Each row of a before or after table is a point. One or more steps were done to the points. Then noise was added and the rows were shuffled. The steps act on how far a point lies along the listed directions, d1 being the first. Name the steps. A step turns or swaps two directions, mirrors them in a line or flattens them onto one, adds a multiple of one to another, or multiplies one. Angles are multiples of 10 degrees, from the lower direction toward the higher: turns from -170 to 170, lines from 10 to 170 but not 90. Use the fewest steps. Two steps may share a direction if one is a turn and the other turns, adds or multiplies; they go together, in the order done. Otherwise the lowest direction goes first.
In the rows, zero is written as 128.

Directions:
(1): [157 164 113]
(2): [101 160 152]
(3): [100 134  89]
Before (13 x 3):
[[124 146 134]
 [127 157 107]
 [103  94 189]
 [ 81 171 135]
 [105 114 166]
 [122 104 165]
 [ 97 147 116]
 [124 127 168]
 [160 138  68]
 [150 120 116]
 [149 170 102]
 [126 110 180]
 [144 132 107]]
After:
[[106 108 148]
 [132 124 164]
 [117 102 122]
 [144 175 133]
 [116 132 140]
 [126 112 107]
 [123 169 125]
 [145 164 116]
 [120 145 188]
 [136 180 111]
 [ 88  95 138]
 [158 195 121]
 [112  61 115]]
Steps: turn d1 and d3 by 150 degrees; turn d2 and d3 by -20 degrees

Directions:
(1): [ 90 130  95 156 114  94]
(2): [141 106 150 128 159  77]
(3): [ 86 103 126 119 168 152]
(4): [157  96  77 113 132 129]
(5): [108  98 144  91  87 118]
(6): [137  87 143 175 113 146]
Before (9 x 6):
[[141 150 162 102 144 127]
 [148 140 142  96 165 129]
 [157 119 158 125 162  98]
 [112 173 127 146 145 169]
 [ 94 112 110 156 108 153]
 [138 186  99 161 115 159]
 [161 159 174 130 173 107]
 [170 155 164 142 139 149]
 [147 178 152 171 100 102]]
After (9 x 6):
[[119 126 191 113 139 139]
 [ 91 136 114 153 121  83]
 [115 172 147  85  84 107]
 [140 170 190  95 137 147]
 [ 99 114 134 111 144  92]
 [123 138 166 125 125  73]
 [ 69 137 147 131 121  73]
 [ 98 118 130 135 157 102]
 [161 115 144 136 109 165]]
Steps: turn d1 and d2 by -100 degrees; turn d3 and d6 by 60 degrees; turn d4 and d5 by -80 degrees

Directions:
(1): [ 76 145 116 139  76 127 125 138  97]
(2): [138  76 148 144 132 114 127 168  86]
(3): [153 173 132 131 144  93 145 113  79]
(4): [168 149 113 131 106 128  69 155 131]
Before (13 x 9):
[[166 115 140 154 119 110 120 163  61]
 [135  81 157 136 119 125 120 184  77]
 [ 47 167 116 121 109 125 151  92 175]
 [ 98 128 127 118 130 155 135  90 182]
 [157 132 153 150 123 102  99 153  66]
 [124 101 132 135 127 118 112 156 121]
 [187 107 146 131 134 108 128 151  88]
 [122  97 130 138 142 157 119 152 133]
 [ 46 119 120 107 141 134 202  84 153]
 [185 108 150 118 153  99 132 151  93]
 [ 89 139 146 140 120 127 164  98 155]
 [154 106 147 151 140 125 133 153  82]
 [ 67 112 140 121 115 165 176  72 178]]
After:
[[105 133 150 123 144 138 188  62 147]
 [104 141 150 138 136 120 170  95 151]
 [142  93 144 149 131 140 124 158 105]
 [169  93 137 129 117 128 113 160 115]
 [133 111 132 141 147 144 123 150 111]
 [171  92 143 116 135 120 112 161 123]
 [ 64 175 124 122 132 110 169  82 157]
 [123 104 132 137 128 114 115 155 113]
 [123 148 131 120 145 131 142  86 153]
 [128 109 148 145 106 126  91 159  99]
 [ 79 124 128 105 172 122 210  76 147]
 [126  75 156 135 117 130 120 184  82]
 [139  92 135 152 103 134 113 168  94]]
Steps: turn d1 and d4 by -20 degrees; flatten d2 and d3 onto the line at 170 degrees
